Each row is a point. The points of each table are mixes of a few directions, plus a little noise. How many directions does each table use, and how many do they share? Where both have some left over, give the other angles between the two spaces (their principal angles), to ten degrees, smallest first.

First (7 x 3)
3; -19; 12
4; -21; 13
3; -15; 9
-8; 49; -30
-10; 60; -37
-1; 5; -3
10; -58; 35
Second (6 x 3)
-36; 16; 33
-52; -17; 11
36; 16; -4
17; -32; -38
-10; 0; 4
44; 18; -6
Directions: first 1, second 2, shared 0; angles 70

First (8 x 6)
-10; -12; -22; 15; 16; -2
48; 0; -18; 32; -31; 9
-15; 3; 13; -17; 6; 0
-24; 22; 57; -60; -4; 7
38; 1; -5; 8; -32; 32
10; -13; -32; 33; 5; -7
-25; -6; -3; -6; 20; -4
-23; 5; 10; -6; 20; -35
Second (8 x 6)
26; 4; -14; 35; -7; -18
-6; 19; 38; -27; -6; -27
15; 0; 26; -40; -43; -27
10; -22; -28; 7; -13; 14
11; -27; -29; 4; -19; -15
-32; 18; 10; 10; 49; 33
-16; -15; -17; 0; 12; 2
-9; 23; 14; 12; 27; 38
Directions: first 3, second 4, shared 3

First (9 x 11)
4; -2; 2; 5; 6; 2; -1; -6; 2; -4; 4
8; 1; -6; -32; -47; 17; 14; -3; 19; 17; 7
-5; 4; -4; -3; 10; 5; -12; 4; 13; -10; -4
25; -14; 14; 30; 7; -5; 18; -29; -20; 3; 19
19; -5; -1; -24; -50; 17; 23; -16; 14; 20; 16
-23; 7; -2; 14; 41; -16; -23; 23; -11; -16; -19
9; -3; 2; -2; -14; 4; 10; -9; 0; 7; 7
-24; 11; -7; -1; 31; -5; -28; 24; 8; -18; -19
-12; 1; 2; 14; 16; -20; -1; 14; -26; 2; -11
Second (11 x 11)
-16; 15; -1; -13; -16; -6; 0; 1; 16; 1; -15
-35; 23; -30; -3; -18; -6; -29; -13; 0; 13; 60
-3; -5; -1; 0; 8; 2; 7; 0; -1; -4; 0
-12; 44; 49; 16; 20; -22; 8; -14; -25; 3; -40
10; -7; -13; 6; -19; -4; -13; -4; 11; 4; 13
16; -29; -12; 13; 0; -2; 7; -2; 9; -9; 2
32; -29; -5; 11; -8; -1; 0; 5; 7; -2; -7
3; 3; 1; -28; 15; 41; -5; 14; -17; 6; 30
-12; -10; -6; -19; 8; 6; 11; 28; -7; -2; -17
12; -8; 14; 1; 14; 10; 19; -10; 9; -13; -16
6; 1; 4; 17; -5; -18; -3; -5; -3; 2; -10
Directions: first 3, second 6, shared 2; angles 70

First (9 x 14)
11; 15; -7; 7; -13; 3; 0; -8; -2; -3; -1; 6; 15; 2
16; -4; -23; 8; -8; -28; -5; -8; -10; 11; 0; 9; -7; -16
-6; -3; 17; -22; 20; 15; -17; -18; 0; -19; 3; -14; -3; 0
-17; -8; 19; -8; 16; 7; 3; 16; 15; 0; -4; -10; -17; 16
-22; -22; 11; -2; 4; 23; 23; -26; -2; -7; -3; -2; 17; 8
33; -4; -17; 7; -13; -35; -9; 11; -9; 35; -12; 13; -6; -18
-14; 18; -9; 9; -4; 8; 4; 6; 4; -23; 17; 0; -1; 4
13; 6; -4; 7; -7; -14; -1; 9; 6; 13; -9; 5; -5; 7
-15; 2; 13; -7; 5; 22; 2; 18; -2; -6; 10; -5; 6; -4
Second (9 x 14)
10; 18; -8; -4; 6; -14; -23; -3; 5; -16; 6; -5; -18; 0
-6; 5; -11; 10; -8; -1; 8; 7; -2; -5; 9; 5; 1; -3
-4; -14; -1; 1; 0; -1; 9; -14; -3; 4; -5; 2; 3; 0
-25; -30; -18; 36; -21; -10; 60; -8; 10; 20; -13; 19; 5; 22
-1; -13; 26; -8; 3; 19; 10; 15; 2; 22; -15; -1; 15; 6
-5; -14; 8; -15; 14; 5; -9; -2; -9; -1; 6; -7; -4; -16
14; 27; -10; 3; 1; -17; -21; 0; 11; -15; 2; -3; -18; 10
14; 11; 6; -12; 1; 11; -18; -11; -10; -5; 1; -3; 15; -10
4; 11; 8; -10; 5; 9; -15; 16; -4; -4; 7; -6; 1; -9
Directions: first 6, second 5, shared 5

First (8 x 24)
4; -1; 3; 3; -6; -6; -7; 8; -1; 4; 14; -1; 5; -2; -1; -18; -7; -5; -6; -11; 16; -3; 0; 2
9; -1; 8; 8; -13; -12; -17; 19; -2; 9; 31; -3; 12; -5; -1; -41; -15; -11; -13; -25; 37; -6; -1; 4
11; -1; 9; 9; -15; -15; -19; 22; -2; 10; 37; -3; 14; -6; -2; -48; -17; -13; -16; -29; 44; -7; -1; 4
-4; 0; -3; -3; 6; 6; 7; -8; 1; -4; -14; 1; -5; 2; 1; 18; 6; 5; 6; 11; -16; 3; 0; -2
-10; 1; -8; -8; 13; 13; 17; -19; 2; -9; -32; 3; -12; 5; 2; 41; 15; 11; 14; 25; -38; 6; 1; -4
-11; 1; -9; -9; 16; 15; 20; -22; 2; -10; -38; 3; -15; 6; 2; 49; 18; 14; 16; 30; -45; 7; 1; -5
-5; 1; -4; -4; 7; 7; 9; -10; 1; -5; -17; 1; -7; 2; 1; 23; 8; 6; 7; 14; -21; 3; 1; -2
6; -1; 4; 4; -8; -7; -10; 11; -1; 5; 18; -1; 7; -3; -1; -24; -9; -7; -8; -15; 22; -4; -1; 2
Second (10 x 24)
5; -1; 4; 4; -7; -6; -8; 9; -1; 4; 16; -1; 6; -2; -1; -21; -8; -6; -7; -12; 19; -3; -1; 2
13; -1; 10; 10; -18; -17; -23; 26; -3; 12; 43; -3; 17; -7; -2; -56; -20; -16; -19; -34; 51; -8; -1; 5
-4; 0; -3; -3; 6; 5; 7; -8; 1; -4; -14; 1; -5; 2; 1; 18; 6; 5; 6; 11; -16; 3; 0; -2
-4; 0; -3; -3; 6; 5; 7; -8; 1; -4; -13; 1; -5; 2; 1; 18; 6; 5; 6; 11; -16; 3; 0; -2
1; 0; 1; 1; -1; -1; -2; 2; 0; 1; 3; 0; 1; 0; 0; -5; -2; -1; -1; -3; 4; -1; 0; 0
8; -1; 6; 6; -10; -10; -13; 15; -2; 7; 25; -2; 10; -4; -1; -33; -12; -9; -11; -20; 30; -5; -1; 3
-1; 0; -1; -1; 1; 1; 2; -2; 0; -1; -3; 0; -1; 0; 0; 4; 1; 1; 1; 2; -4; 1; 0; 0
8; -1; 6; 6; -10; -10; -13; 15; -2; 7; 25; -2; 10; -4; -1; -33; -12; -9; -11; -20; 30; -5; -1; 3
-14; 2; -11; -11; 19; 18; 24; -27; 3; -13; -46; 4; -18; 7; 2; 60; 22; 17; 20; 36; -55; 9; 2; -6
-11; 1; -9; -9; 15; 15; 19; -22; 2; -10; -37; 3; -14; 6; 2; 48; 17; 13; 16; 29; -43; 7; 1; -4
Directions: first 1, second 1, shared 1

First (8 x 32)
-3; -21; 1; -23; 5; 5; 8; -6; -16; 4; -9; -1; -12; 15; 6; -14; 6; 5; -5; 1; 16; -17; 8; -17; -3; 13; 15; -1; 0; -10; 0; -3
-8; 20; 6; 4; 6; 1; -16; 2; 6; 5; 21; 12; 14; -7; 1; 6; -5; -19; -2; -10; -5; 13; -7; 1; -2; -4; -21; -3; 6; 1; 5; 17
9; -47; -7; -22; 1; 10; 18; -6; -14; -1; -25; -4; -23; 26; 3; -30; -5; 29; 0; 11; 28; -38; 11; -27; -4; 13; 33; -2; -6; -2; 4; -12
-16; 18; -2; 4; 5; 4; -13; 11; 17; 2; 13; 9; 14; 2; -22; 21; -3; -6; -2; 3; -14; 15; -8; 17; -2; -1; -25; -2; 11; 3; -1; 15
-14; 32; 6; 3; 3; -5; -10; 4; 2; 4; 16; 2; 14; -13; -3; 23; 11; -25; -5; -8; -17; 25; -4; 19; 3; -2; -21; 1; 7; -6; -6; 9
20; 13; 3; 32; -11; -10; -4; -4; 9; -6; 7; -3; 6; -25; 15; -5; -11; -6; 11; -7; -9; 9; -7; 2; 3; -21; -2; 3; -11; 14; 5; -4
9; -16; -6; 15; 2; 11; -11; 6; 23; -4; 6; 14; 5; 8; -11; -14; -32; 20; 10; 7; 9; -15; -9; -13; -8; -10; -6; -7; 0; 22; 15; 13
1; 1; 0; -12; -11; -15; 29; -8; -26; -3; -28; -30; -18; -7; 9; 12; 38; -2; -6; 4; -9; 5; 15; 19; 12; 10; 26; 12; -7; -21; -22; -34
Second (9 x 32)
-15; -1; 4; -30; 8; 0; 5; -4; -21; 6; -2; -2; -7; 10; 4; 3; 19; -12; -12; -4; 5; 1; 7; -4; 1; 16; 4; 1; 5; -19; -7; -1
1; -5; -5; 4; -3; 2; 6; 3; 5; 0; -9; -4; -1; 3; -10; 3; 2; 11; 2; 8; -2; -5; 3; 9; 0; 1; 3; 1; 2; 0; -4; -6
18; -5; 1; 32; -7; 2; 2; -6; 8; 10; -2; 0; 8; -11; 7; -16; -7; 10; 10; -1; 3; -16; 8; 2; -5; -10; 3; -1; 0; 1; 0; -1
-13; -13; -11; -13; 2; 8; 9; 11; 7; -1; -16; -4; -5; 21; -30; 14; 7; 22; -3; 18; -2; -8; 4; 15; -1; 12; 3; 0; 9; -3; -8; -5
16; 16; 3; 23; -9; -10; -11; 0; 11; -16; 14; 2; 3; -21; 14; -1; -19; -10; 10; -8; -9; 19; -18; -6; 5; -22; -7; 2; -14; 23; 12; 1
-37; 0; 11; -59; 31; 14; -21; -1; -23; 13; 27; 25; 3; 26; 5; -3; 4; -31; -22; -16; 20; 3; -2; -32; -8; 26; -18; -10; 16; -19; 9; 34
-7; 15; -5; -16; -6; -14; -1; 10; 2; -32; 0; -10; -13; -3; -7; 27; 0; -7; -2; 4; -19; 35; -23; 7; 14; -5; -2; 6; -13; 18; 3; -11
41; 8; 9; 60; -16; -9; -2; -16; 7; 9; 7; -2; 14; -39; 35; -30; -16; -4; 19; -15; 1; -9; 6; -5; -2; -29; 5; 1; -13; 9; 6; -4
-5; -15; -7; -1; 0; 8; 13; 3; 3; 10; -18; -5; -2; 14; -19; 2; 10; 21; -1; 14; 3; -19; 14; 14; -4; 11; 7; 0; 9; -11; -11; -7
Directions: first 4, second 4, shared 3; angles 60

First (9 x 32)
-3; 0; 1; 0; 0; -2; -3; -1; -1; 2; -5; -7; 3; 2; -4; 5; 4; -1; -1; 2; 3; -6; 0; 1; -3; -2; 4; -1; -2; 0; 12; 2
-10; -1; 2; 1; -1; -7; -9; -3; -4; 6; -17; -21; 8; 5; -12; 15; 11; -2; -3; 6; 9; -18; 0; 4; -8; -8; 12; -4; -5; 1; 39; 5
1; 0; 0; 0; 0; 1; 1; 0; 1; -1; 2; 2; -1; -1; 1; -2; -1; 0; 0; -1; -1; 2; 0; 0; 1; 1; -1; 1; 1; 0; -4; -1
2; 0; 0; 0; 0; 1; 2; 0; 1; -1; 3; 3; -1; -1; 2; -2; -2; 0; 1; -1; -1; 3; 0; -1; 1; 1; -2; 1; 1; 0; -6; -1
11; 1; -2; -1; 2; 8; 11; 3; 5; -7; 20; 25; -10; -6; 14; -17; -14; 3; 4; -7; -11; 21; 0; -4; 10; 9; -14; 5; 6; -1; -46; -6
5; 0; -1; 0; 1; 3; 5; 1; 2; -3; 8; 11; -4; -2; 6; -7; -6; 1; 2; -3; -5; 9; 0; -2; 4; 4; -6; 2; 3; 0; -19; -3
-15; -1; 3; 1; -2; -10; -15; -4; -7; 9; -26; -33; 13; 7; -19; 23; 18; -4; -5; 9; 14; -28; 0; 6; -13; -12; 19; -7; -8; 1; 60; 8
10; 1; -2; -1; 1; 7; 10; 3; 5; -6; 18; 23; -9; -5; 13; -16; -12; 3; 4; -6; -10; 19; 0; -4; 9; 8; -13; 5; 6; -1; -42; -6
-1; 0; 0; 0; 0; -1; -1; 0; -1; 1; -3; -3; 1; 1; -2; 2; 2; 0; -1; 1; 1; -3; 0; 1; -1; -1; 2; -1; -1; 0; 6; 1
Second (10 x 32)
-24; 4; 24; 4; -14; -1; 0; 15; 20; -13; 6; -11; 21; -4; -2; 1; 4; -1; -8; 10; 20; -24; -7; -2; 1; 26; -8; 22; -5; -3; 0; -16
-16; -8; 4; -7; -10; 2; -1; 4; 3; -11; -6; -13; 6; -3; -3; 2; -9; 6; -7; 1; -2; -6; -10; 3; 7; 11; 0; 9; -2; 1; 5; -2
5; -3; 6; 7; 2; 3; 2; -2; -2; 4; 2; 2; -6; 0; 3; -3; 6; 0; 2; -1; 5; 7; 2; 0; -7; -7; 0; -1; 2; -2; 0; 3
-18; 14; 3; -16; -4; -11; -2; 11; -2; -8; -10; -8; 13; -1; -8; 4; -8; -2; -3; 4; -5; -25; 0; -8; 13; 13; -14; -2; -2; 6; 5; 2
-4; -10; 4; 1; 1; 9; -2; -11; 6; -5; -2; -8; -6; 7; 0; 5; 3; 6; 2; 8; 3; 3; -7; 14; -8; 1; 13; 11; -2; -6; 4; -2
19; 3; -25; 2; 11; 0; -4; -16; 10; 6; 9; 15; -4; 9; 0; 6; 1; -3; 7; 2; -7; 10; 2; 11; -3; -1; 19; -1; -5; -3; -9; -15
11; 8; 3; 0; 11; -2; 1; -4; -18; 11; -6; 6; -13; 4; 2; -2; 7; -2; 7; -2; -2; 5; 12; -6; -6; -20; -7; -17; 7; 1; 4; 19
15; -15; -2; 13; 1; 9; 4; -6; -7; 8; 4; 5; -14; -3; 7; -7; 4; 3; 1; -10; 0; 25; 0; 2; -8; -18; 6; -5; 4; -2; -3; 6
-15; -6; 1; -3; -13; 0; 0; 9; 12; -11; 2; -9; 14; -7; -2; 0; -9; 2; -9; -1; 1; -8; -11; 1; 9; 18; 0; 13; -5; 1; -1; -12
26; 14; -17; -1; 14; -10; 2; -1; -21; 18; 0; 21; -11; -1; 2; -6; 1; -9; 8; -12; -13; 12; 18; -14; 2; -24; -10; -30; 7; 7; -5; 15
Directions: first 1, second 5, shared 0; angles 50
